Each point is reached from the start by the listed moves, each made 0, 1 or 2 times, or once backwards (-1), plus a little noise. Is the number of moves made odd or even? Then give how often each move was made.

Moves:
(1): [ -8   5 -20  28]
(2): [-13  -6 -20  -7]
Start: [-2  0  1 13]
Points:
[19  0 41 -8] -> even (-1, -1)
[-2  0  0 12] -> even (0, 0)
[-35  -6 -60  27] -> odd (1, 2)
[11  6 21 19] -> odd (0, -1)

Moves:
(1): [-8 -7 10 17]
(2): [-12   1  -9  -1]
(3): [-3  7 -8  6]
(4): [-14   1   4   0]
Start: [-8 -4 -1 -1]
Points:
[-60 -23  12  24] -> even (2, 2, -1, 1)
[-17  -4  11  45] -> odd (2, -1, 2, 0)
[-33  -2   4  21] -> odd (1, 0, 1, 1)

Moves:
(1): [-13  -2   2   0  -7 -14  -5 -12]
(2): [  5   3  10  -8  -4  -1 -16  12]
(3): [  6 -25   4   4 -18   4  -5 -15]
(4): [ 0  5  9 -1 -1  9 -4 -2]
(5): [-17   7   4  -1  10  -5 -12  -8]
(6): [ -5   4 -23 -13  -7  16   4  -8]
(7): [ -4 -13   6  -6   2   1   5   7]
(8): [  5  -2  -5  -7   8 -19  10  -2]
Start: [ 1  5 -4  0  0  4  3 -9]
Points:
[ -6 -18  34 -21 -38 -44 -53 -60] -> even (2, 2, 2, 2, 1, 0, -1, 2)
[-24   1 -23  -4 -24   5 -19 -60] -> odd (1, 0, 1, 0, 1, 1, -1, 0)
[-43  28  57  -8  16 -29 -37  -2] -> odd (2, 1, -1, 2, 1, -1, 1, 0)
[ 31 -37  50 -20   8 -12   4  15] -> even (-1, 1, 1, 2, 0, -1, 2, 2)
[-16 -20 -16 -32 -23 -46 -44 -59] -> even (1, 2, 2, -1, 2, 1, -1, 2)
[-47  39 -13  -9   2   4 -30 -54] -> even (1, 0, 0, 1, 2, 1, -1, 0)

Moves:
(1): [ 9  5  1  2 -1  6  0 -7  6 -9 -9  4  0]
(2): [-16   1   0 -13  -5   5   2  -6   2 -16 -12   8   1]
(3): [  4   3   9 -12   4  14   4  -4   0   0  11  -7   1]
(4): [  2   0  -6  -1 -12  -4   7  -4  -3   1   7   9  -1]
(5): [-2  8 10 -2 -2 -5 -4 -6 14 -2 -5  2 -3]
(6): [  7   3   8  -2   6   4 -10  -6  -3  -2   4   3 -10]
(7): [ -4   6 -19  -9   8   2   3   3   4   1   4 -11  -2]
(8): [ 4  0  4 -1 10  2  1  1  3 11  6 14  6]
(9): [ 7 -1  0 -6  1 -4 -9  8 -2 -4 12 -2  3]
(10): [-17 -13  -3   2   3  -2  -3  -6  11  -4   3  -2  -4]
(11): [  2  -8  -4  -2  -5   5 -11  -7   7  -2   0   0  12]
Start: [ 2  1 -5 -1 -2  8 -4 -1 -9 -6 -1  3  1]
Points:
[  0  21 -29 -34  30  60   2 -22   0 -34 -23 -16  -7] -> even (2, 1, 1, -1, -1, 1, 2, 0, -1, 0, 0)
[  3  -2 -53   4  -9 -15  37  26 -37  28  38  -9  -1] -> even (-1, -1, 0, 2, -1, -1, 1, 0, 0, 0, -1)
[-31  -4   1 -32 -27  19 -26 -53  54 -47 -29  47  22] -> even (1, 2, 0, 1, 2, 0, 0, 1, 0, 1, 2)
